Each row is a point. The window is the flat piece filled in between its corners: a triangle in 3 columns, a solid with four corners in 4, and so on. A path goes straight from each point to the next, and from the last back to the first. List the points from which the path goes on through the window.
In the rows, 128 means zero.

Window, 3 rows:
[[ 98  63 130]
 [127 110 122]
 [ 91 171  78]]
Path:
(1): [119 116 155]
(2): [104 115 137]
(3): [163 103  92]
(4): [ 94 139  68]
(5): [ 90 202 119]
(6): [ 78 200 109]
(7): [108 126  52]
(8): [119  51 113]
Through the window after points: 2, 4, 6

Window (4 x 4):
[[156  94 133 174]
 [109 107  31 145]
 [192 151 153 133]
 [146 126 204 144]]
Path:
(1): [141 148 185 186]
(2): [159  81 165 113]
(3): [162  71 160 108]
(4): [148 107 113 187]
(5): [128 135  96 158]
(6): [120  60  72 123]
(7): [199 122 141  98]
(8): [173 146 150 161]
(9): [112 116  96 169]
(10): [135  71  94 151]
(11): [131  79  35 124]
(12): [102 140  66 168]
Through the window after points: 1, 3, 5, 7, 11

Window, 8 rows:
[[131 181  89 199 177 186 100 196]
 [114  70 162 173 208 130 125  71]
 [130  39 127 164 108 169 154  75]
 [103 105 114 144 186 112 147  39]
 [ 75 152 137 127  84 121  31 213]
 [ 58 193 166 114 222 150 128 155]
 [145  83 150  94 171 143 109  61]
 [133 125 154 127 154 100 133 145]]
Path:
(1): [119 154 149 147 129 129  81 122]
(2): [138 140 158 142 166 130 113  55]
(3): [ 74  93  98 140 184 112 149  93]
(4): [ 93 111 128 131 199 129 137 146]
(5): [119 159 149 143 158 130 117  94]
(6): [164 139 183 140  83 142 121  79]
(7): [ 86  85 112 118 183 131  90 151]
(8): [ 88  85 100  77 170 141 169 188]
Through the window after points: 2, 4, 6

Window (9 x 9):
[[ 93 184 171  85  53 131 152 146  47]
 [151 181 122 197 121 128 168 167 103]
 [ 88 125  91 175 208 172  94 149 146]
 [153 137  92  92  60 112 114  38 181]
 [166  85 161 114 134 163 112 175 114]
 [153 198 189 104 116 201 103 132  93]
 [126 147 159 127 123  73 147  62 157]
 [169 148  86 110 151  62 206  83 230]
 [221 170 151 114 149  62 126 215 168]]
Path:
(1): [129 184 161 123  75 176 110 174 173]
(2): [162 135 153 102 151 122 148 101  67]
(3): [192 159  75 113 154  77 135  94 135]
(4): [ 89 128 176 118  63 135 172 142 170]
(5): [174 143 144 122 113 100 145 162 210]
(6): [179 165 104 113 168  69 166 118 148]
(7): [207 152  93 133 158 118 155 101 106]
(8): [116 178 158 155  84 124 135 171 157]
(9): [115 142 137 162  99 141 131 132 182]
(10): [178 144  88 117 214 107 115  87 122]
(11): [172 155  91 125 124 104 155  89 108]
(12): [ 92 187 181 116  61 140 123 148 147]
(13): [119 133 209 113  69 131 109 182 167]
(14): [169 147 116 113 156 144 142 115  72]
(15): [131 121 102  81 166 102 136  41  90]
(16): [130 161 137 151  92 152 153 138 178]
Through the window after points: 1, 5, 7, 13

Window (11 x 11):
[[104 152 200 105  97 143 140 130 220 197 139]
 [144 155 114 106 118 109 169 146 151 201 162]
 [105 173 123 166  58  56 134  94 112 126  79]
 [ 79 109  30 110 136  67 229 139 198  70 118]
 [ 97 148  22 127 101 153  45  45  77 100 157]
 [132 145 159  88 133 101 161 123  96 107 165]
 [165 107 106  98 137  88 135 121 174 161 112]
 [130 152 134 135 186 186 163 231 194  31 100]
 [116 139 106  96 203  20 114 206 121 118  93]
 [142  91 129  83  68 138 127 199 211 183 134]
 [109 100 169 153 174 193 116 116 106 162 193]]
Path:
(1): [ 94 118 144  61 150 157 205 148 109 136  87]
(2): [153 112 129  61 153 147 170 169 114 173  73]
(3): [124 144 127 124 127  79 132 128 160 123 156]
(4): [105 128 113 199 122  36 118 125 183  93 159]
(5): [111 137  83  41 163 169 177 130 112 135 103]
(6): [116 117 126  78 151 139 149 129 112 144 122]
(7): [150 157 146 154 106  70 127 124 148 103 192]
(8): [132 151  87 125 111  81  93 123 163 134 163]
(9): [113  90  85  86 139 179 134 105  91 128  78]
(10): [112 126 135  99 128 150 158 126 130 152 145]
(11): [151 128 140 193 107 117  70 109 181  91 193]
(12): [137 125 131 109 110  99 125 178 233 129 200]
(13): [121 106  92 110 144 133 168 104  93 169  66]
(14): [111 125 155  63 103 156 108 149  96 170  48]
(15): [137 152 124 181 138 114 101 109 174 132 227]
(16): [144 153 107 132 116  78 117 137 158 136 177]
Through the window after points: 2, 6, 8, 12, 16

Window, 12 rows:
[[146 147  95  58 163  57 215  94 142 127  60 100]
 [ 96 193 214 175 145  60 141 167  96  91 118  37]
 [ 93 188  94 146 124 227 124  98  81  92 114 197]
 [141 152 106 159 106 134 153 136  87 154  66 145]
 [157  63 200  71 185 203 121 111 107 232 121  92]
 [ 35 160  86 137  94 101 105 153 154 179 106  88]
 [134 124 182  97 145  50 168 161 141  85 140 160]
 [ 70 130 180  73 185  84 128  76 130 157  79 118]
 [153 145 141 166 122  63 120 130 130 126 188 148]
 [115  85  89 168 185 126  91 151 118 133 149 164]
 [159  45 166 181 111 108 117 141 201 140 182 147]
 [126 146 189 146 129 123  57 162 117  97 119  95]]
Path:
(1): [158 201 142 123 156 103 133 155 150 139 117 133]
(2): [114  51 130 128 123  87 151  80  97 136 147 119]
(3): [101  65 165 163 101  99 106 105  80  86 113 108]
(4): [129 178 150 139 159 123 105 168 132 137 118 116]
(5): [116 187 163 193 182 101 187 150 186 156 165 179]
(6): [142  98 134 112 117  79  89 130  95 106 141 120]
(7): [111  69  78 174 110  92 110 113  76 109 162 135]
(8): [135 194 184 112 194 135 133 166 175 146 111 166]
Through the window after points: 1, 3, 5, 7

Window (14 x 14):
[[157 165 122 112 141  65 120  87 105 155 165 112 133 140]
 [150 150 155 145 130 154 157 104  82 129 142 143 161 161]
 [ 87  97 124  83  95 135  96 130 187 111  90 161 165  65]
 [ 84 141 210 172  66 115  93 116 115 136 144 123 199 100]
 [144 138 148 144 168 123 157 166 118 150 144  86 157 140]
 [130 122  76 102  91 129  93  96  82 116 117  87 114 131]
 [170  39 139 158 200 138 166  79 150  78 117  63 110 182]
 [ 91 138 113 135  83  90 161 115 146 129 142  89 191 132]
 [182 199 232 113  89 183  85 101 138  88 175 107 116 143]
 [ 90 159  90 163 134 114 112 101 123 151 118 113 156 145]
 [ 96 123 124 135 249  94 159 167 123  94 222 191  57 106]
 [152 147 157 168 133 131 180 130 143 129 125 132 120  91]
 [131 120 118  82 127 107 144 118 132 124  81  98  79 172]
 [151 174  96  95 107  71  96 122 108  85  98 108 131 148]]
Path:
(1): [115 177 124 111 157 112 144  95 105 133 140 116 145 118]
(2): [143 129 125 132 131  86 113 120 122 129 156 122 119 142]
(3): [165 104 135 171 118 125 130 155 166 118 127 152 153 145]
(4): [102 136 142 101 159 113 149  79 113 115 129  68 131 127]
(5): [131 145 162  95 176 126 145 103 116 120 133 123 134 124]
(6): [137 126 102 151  90  93 115 150 136 111 161 121 103 134]
(7): [178 143 130 164  97 125 110 145 121 154 129 167 128 168]
(8): [ 96 149 147 101 182  95 180  86 124  89 147  73 128  76]
(9): [103 148 146 120 134 128 186  75  57 111  91 103 149  98]
(10): [129 125  98 141 134  86 106 148 161 135 150 133 132 144]
(11): [167  92 115 180 135 123 118 141 168 150 134 129 123 160]
(12): [121 135 142 100 139 131 150  92  93  91 121  88 137 122]
(13): [ 99 172 157 129 166  94 144  71  92  91 120 109 128 103]
(14): [141 119 114 124  86 138  97 138 140 147 138 116 137 154]
(15): [131 135 129 162 123 118 124 113 144 139 143 141 144 141]
(16): [ 97 169 161 124 131 122 167 127  90 109 100  68 141  72]
Through the window after points: 1, 7, 11, 13, 15

Window (14 x 14):
[[ 53 106 114 108 143  72 145  75 116 149 183 205  98 146]
 [155  43 130 177  91 144 121 114 113 147 171  84 124 183]
 [215 116  98 120  85 141 133 156 145 173 128 134  76 112]
 [108  78  92 132 189 172 173 133  66 201 166 193  90  93]
 [117 114 197 108 105 201 130  82  92 195 168 151 125 176]
 [176 134 113 125 166 173 117 152  89 249 115 176 158 145]
 [211 131 110 151 200 139 130 133  98 114 168  87 141 126]
 [195 150 229 144 130 105 175 129  86 141 117 150  88 176]
 [160 204 179 149 135 152 173 114 222 177 143 122 176 107]
 [106  54 114 145  85 125 175  78 100  77  78  97 149 115]
 [133 105 143 143 156 102  95 145 177  99 119 153 125  96]
 [109 178 138 185 138 155 123 109 156 145 174 112 122 162]
 [161 133 116 155 179 122  93  85 166 189 141  95 104 181]
 [145 123 186  98 111 101 149 163  98 136 128  92 128  61]]
Path:
(1): [169 102  94 155 129 112  84  78 128 204 139 147 123 129]
(2): [152 156 168 118 182 184 172 180 131 162 131 102 120 183]
(3): [122 115 134 114 157 138 155 146 147 158 138 136 134 146]
(4): [160 147 145 158 123 120 132  82 109 158 164 142 114 104]
(5): [210 140 148 164 121 119 144  69 104 226 151 160 111  65]
(6): [137 131 156 126 129 152 151 128 127 149 140 115 129 164]
(7): [138 111 140 112 199 128 155 141 169 175 170  88  83 201]
(8): [150 143 151 151 113 152 110 107  99 180 150 179 134 110]
(9): [144  94 114 167 114 137 120 118 128 154 148 140 117 112]
(10): [136 119 155 105 154 132 144 129 141 144 151  96 143 149]
(11): [146  95 107 117 180 150 147 166 107 187 118 156 113 135]
(12): [124 112 123 161 151 153 150  74  89 165 190 149 107 102]
(13): [150 136 134 149 133 127 134  93 101 184 163 143 117  66]
(14): [129 138 158 117 143 138 155 141 150 122 112 131 136 172]
(15): [ 97  97 118 113 112 151 173 157 157 121 149 122 104 154]
(16): [179 128 171 155 158 112 122  91  93 151 145 145 114 112]
Through the window after points: 1, 3, 11

Window:
[[222 106 175 125 120 101 118 114 153  88 196  69 131  94]
 [ 74 101 101 152 117  80 155 136 187  36 111  91 140  47]
 [168 173  89 139 164  63 170  50 152  56  86 105  69 113]
 [147 124  60 148 120 154 162  74 187 175 189  90 147 110]
 [124  71 138  90 105 128 125 116 145 227  75  36 112 101]
 [ 94  79  99 132 114 109 132 149 163 194  88 170 170  72]
 [123 182  97 126  58 168  88  72 103  68 173 134 113  76]
 [121  52 120 165  82 162 131 150 174 117 156 166  94 135]
 [ 92  81 139  42 106  83 180 181 175 200 176  50 137 169]
 [103 175 115 118 222 175  93 156  97 145 150 106  68 165]
 [131 113   9 140 160 118 144  88  97  89 107 123 142 195]
 [176  80  89 100 135 109  92  91 180  15 137 141  66  81]
 [ 44  87 140  92 173 144 150  76 127 143 145 136 194 198]
 [158 194 139 141 135 156  90 124 216 165 179  71 159 169]]
Path:
(1): [143 113 129 139 120 103  72  92 165 130 157  87 121 157]
(2): [127 151  82  95 148 171 226 116 155 113 150  96 134  99]
(3): [157 107 129  98 132 136 162 126 183 127 119 103 144  79]
(4): [ 78  86  74 150 115  97  85 107 136 141 126 134 113 131]
(5): [ 71  82 123 196  97  80 101 124 198 184 140 125 131 129]
(6): [159 101  93  75 130 173 170 141 130  72 121 141 124  87]
(7): [202 116 103  98 117 157 172 112 127  87 143  98 161 109]
(8): [ 85 128 119 172 140  89  90  90 209 191 197  86  85 124]
(9): [109  90  93 167  94 103  75  66 170  92 204  77  91 108]
(10): [163  86 151 113 127 158 179 181 157 121 108 164 136 129]
(11): [148 108  96 112 121 141 159 123 173 112 152 119 141 131]
(12): [ 48 133 148 153 149  73  64 100 115 144 170  99 121 154]
(13): [100 119 103 119 126  65  97  75 195 158 155 107  82 133]
(14): [147  96 106 128 168 155 185 156 130  83 100 102 151 118]
(15): [158 121 110  86 105 226 164 100 175  93  81  80 121 146]
(16): [125 118 108 135 127 107 120 112 154 131 177 100 118 122]
Through the window after points: 3, 5, 7, 9

Window, 14 rows:
[[151 107  89 173 193  87 142 156 177 127 197 124 171 125]
 [129 134  98 143 108 179 172 112 107 144 105  78 117 206]
 [123 106 139 116 116 107 121 136 142 187 117 144 160  68]
 [ 98 157 183  79 115 140 137  85 138 217 122 193  92 203]
 [100 190 143 132 153 148  85 178  93 172 131 108 130 131]
 [162  94 145 188 108 103 164 140 142  82 105 120 119 150]
 [114 143 107 130 145  72  86 132 102  86 140 106 168 159]
 [147 159 189  41 162  98 110  85  96 123 148 104 149  84]
 [114 187 123 123 118 110 114 108 139 151 133  97  76 132]
 [132  85 115  67  81  71 165 178 106 159 129 186  55 161]
 [130  92 121 120  64 125 130 152 127  90 232 140  98 153]
 [ 95  72 235 139 136 182 121 137 249 108  32  83 142 158]
 [ 79 115 132 138 184 106 101 128  98 166 152 127 110 149]
 [ 73 123 139 103 113 130 170 148  99  73 138 130 146 136]]
Path:
(1): [131 124 125 116 105 136 115 113 125 122 131 144  97 143]
(2): [169 123 111 130 132 128 142 154 136 119 135 146  99 117]
(3): [ 98 147 131 143 152  97 120 122 146 147 159  94 145 150]
(4): [ 87 114 153 111 134  70 137 126 117 181 167  92 116 140]
(5): [159 127 125 105 115 157 133 122 145  99 100 178 117 149]
(6): [142 158 150 102 207 184  98 147 124 108 123 182  78 150]
(7): [109 120 120 165  54  46 150 117 139 135 134  54 151 138]
(8): [124 127 154 155 124  87 159 144 121 130 133 112 127 147]
(9): [122 107 132 118 161 134  99 116 132 124 133 131 120 134]
(10): [139 111 145 118 160 147 103 115 127  95 117 136  99 127]
(11): [ 89 142 132 143  79  80 177 172 137 157 148  75 160 156]
(12): [115 133 175  80 123 108 136 114 141 148 121  94 125 134]
(13): [126 123 156 137 168 141 103 124 129 108 128 150 134 131]
(14): [ 77 144  92 113 166 148  96 110 119 107 127 128 128 122]
(15): [155 117 197 143  96  48 170 172 118 166 165 105 123 177]
(16): [ 94 141 172 136 117  95 151 169 121 148 150  84 130 158]
Through the window after points: 2, 6, 8, 12, 14

Window (14 x 14):
[[ 68 118 152 167 105  85  61 163  94 175 132 125  85 108]
 [159  91  82 121 127 130 201  86 159  79 118 173 127 144]
 [173 112 200  84 135  74 118  54  81 174 108 162 121 125]
 [143 124 124 152 115 154 148 113 114 200 162  83 132 118]
 [134 160 107 121 147 152 149 119  78 120 200 155 193 106]
 [128 184  84 143  99  64 140 120   7 194  92 183 195 215]
 [159  82 104  98 126  76 116 171  67  92 171 132 138 183]
 [ 99 150  67 159 209 103 173  90  90 142 199  97 143  99]
 [ 81 161 142 143 116  77 130  90 159 119 107 132 178 189]
 [183 132 115 171 101  74 143  75 164 107 148 210 165 130]
 [ 84  59 157 155 118 117 191 102 165  76 173 135 131 182]
 [ 54 150 167  97 115  67 143 160 155 222 170 126 115 151]
 [140 201 132 119 165  67 214 209  85 139 145 139 104 230]
 [106  28 177 142 165 151 113 130 150 146 132 128 152 170]]
Path:
(1): [167 115 138 104 135 120 148  53 103 169 243 189  86 185]
(2): [112 129 149 134 125  73 127 149 107 142  91 128 141 129]
(3): [157 136 122 146 114  71 177 120 133 131 152 139 161 141]
(4): [ 96  95 118 138 131 189  90  71 112 164 128 181 106 159]
(5): [128 114  81 132 138 129 154 101 130 115 143 151 121 182]
(6): [134 114 141 122 120  93 186 119 136 124 134 155 144 124]
(7): [ 58 147 162 135 135  50 172 165 113 158 105 117 209 117]
(8): [160 134 101 144 147 116 142 117 105 127 180 153  77 180]
Through the window after points: 1, 3, 5, 7

Window (14 x 14):
[[105 144 116 103 147 109 135 112 133 157 118 103 149  82]
 [ 71 138 131 139 176 116 139 160 181  85  92 180 144  94]
 [130  99 131  83 147 110 108 167 102 130 109  97 183 115]
 [160 157  78 148 177  86 164 136  96 136 138 165 130 121]
 [ 85 139 127  92 143 147 110 115 122  65 178 167 164 139]
 [111 120 103 137 168  96 125  94 157 108 177  93 153 147]
 [182 143 103  95 151 120 163 121 141 142 117 165 173 151]
 [133 124 134 131 154 165 146 142 107 125 179 113 101 155]
 [ 71 106  62  99  95 154 141 172 121 149 106 166  76 196]
 [188 151 120 176 113 167   7 180 168  95  72 100  87  25]
 [147 121 168 124 135  80 117 117 107 134  74 156 145 139]
 [110 105 153 129  92  79 144 150 128 147 114 129 188 115]
 [ 82 167 121  67 120  55 121 157 189 140 138 144 124 167]
 [147 176 125 142 127 106 146 140  96  99  90  73 132 129]]
Path:
(1): [123 143 128 118 175 106  90 150 132 171 137 117 145 152]
(2): [ 77 151 133 161 154 131  92 127 118 147  87  92 157 184]
(3): [162 104 112  68 128 103 165 138 139  85 194 165 145  81]
(4): [115 131 114  97 131  96 154 126 137 114 129 146 130 130]
(5): [125 141 114 126 163 105 149 137 105 154 126 130 169 162]
(6): [ 83 169 103 122 131 122  90 144 121 161 124 139 170 135]
(7): [153 101 113 110 132 110 142 152 156  93  90 132  98 108]
(8): [ 94 105  97  94 128 113 153 133 100  70  98 132  51 103]
(9): [141 174 153 125 140 103  89 158 180 192 157 131 214 172]
(10): [141 185 118 142 144 113 104 144 119 132 145 113 165 145]
(11): [132 118 105 119 155 104 161 130 115 109 115 158 121 113]
(12): [112 134 129 101  93 115 176 131 144  74 137 151 103 135]
Through the window after points: 2, 8, 10, 12

Window, 14 rows:
[[104 145 122 149 110 136 189  77 146 111 118 142 151 197]
 [129 157 129 125 174 121 141 173 160  94 149  99 135 141]
 [104 117 121 107 150 120 189 105 144  84 169 121 121 125]
 [110  96 157 127 167 109 126 139 114 115 130 132  95 193]
 [168 130 118 126 146  75 125 122 133 110  99 106  91 183]
 [120 142 170 158  87 109 173 162  89  81 152 109  92  92]
 [115 135 119  78 113 128 184 121 179 118 162 147 132 200]
 [112 121 148 120 146  99 142 127 150 134 100 163 105 149]
 [122 130 171 100 159  70 164 131 129 122 147 132 143 169]
 [173 108 116 142 164  98 143 149 132 140 133 152 118 173]
 [145 151 122 115  82 158 159 106  95  54 125 134 145 124]
 [168  67 157 137 114 128 139 121 149 110 105 107 126 135]
 [122  73 180 130 141 120  72  94 210 164 249  89 137  59]
 [145 138  82 122 141  85 133 204  91 146 101  79 129 140]]
Path:
(1): [157 105 154 106 149 151 121 121 162 186 169 103 127 131]
(2): [151 146 145 166 169 145 190 121 145 156 145 104  85 197]
(3): [121  97 127  75 126  55  96 161 132  74 143 150 176  95]
(4): [117 103 119 140 133 106 126 151 139 103 129 122 139 168]
(5): [132 131 188  92 169 129 200  86 114 112 164 127  62 124]
(6): [123 150 171 113 140 149 170 112 144 109 121 134 114 152]
(7): [122 109 100 138 126  82 150 126 144 120 138 132 142 178]
(8): [ 87  71  62 130  99  90 148 122 114 109 173 116 174 149]
(9): [163 154 206 114 165 142 159 120 176 116 125 123  79 128]
(10): [191 182 158 112 136 150 200 167 116 127 112 108 122 151]
(11): [ 96  85 129 139 117  79 121 113 148  95 155 122 122 123]
(12): [127 116 111 120 118  56 118 115 157 109 122 152 126 155]
(13): [136 122 171 133 150 156 181 149 130 128 159  92 108 144]
(14): [165 140 115  83 160 128 181  86 126 133 147 111  66 125]
(15): [117 122 142 133 120 101 140 152 147 100 135 128 135 179]
(16): [106  98 157 143 128  98 116 103 177 107 191 116 132 103]
Through the window after points: 2, 4, 6, 8, 14, 16
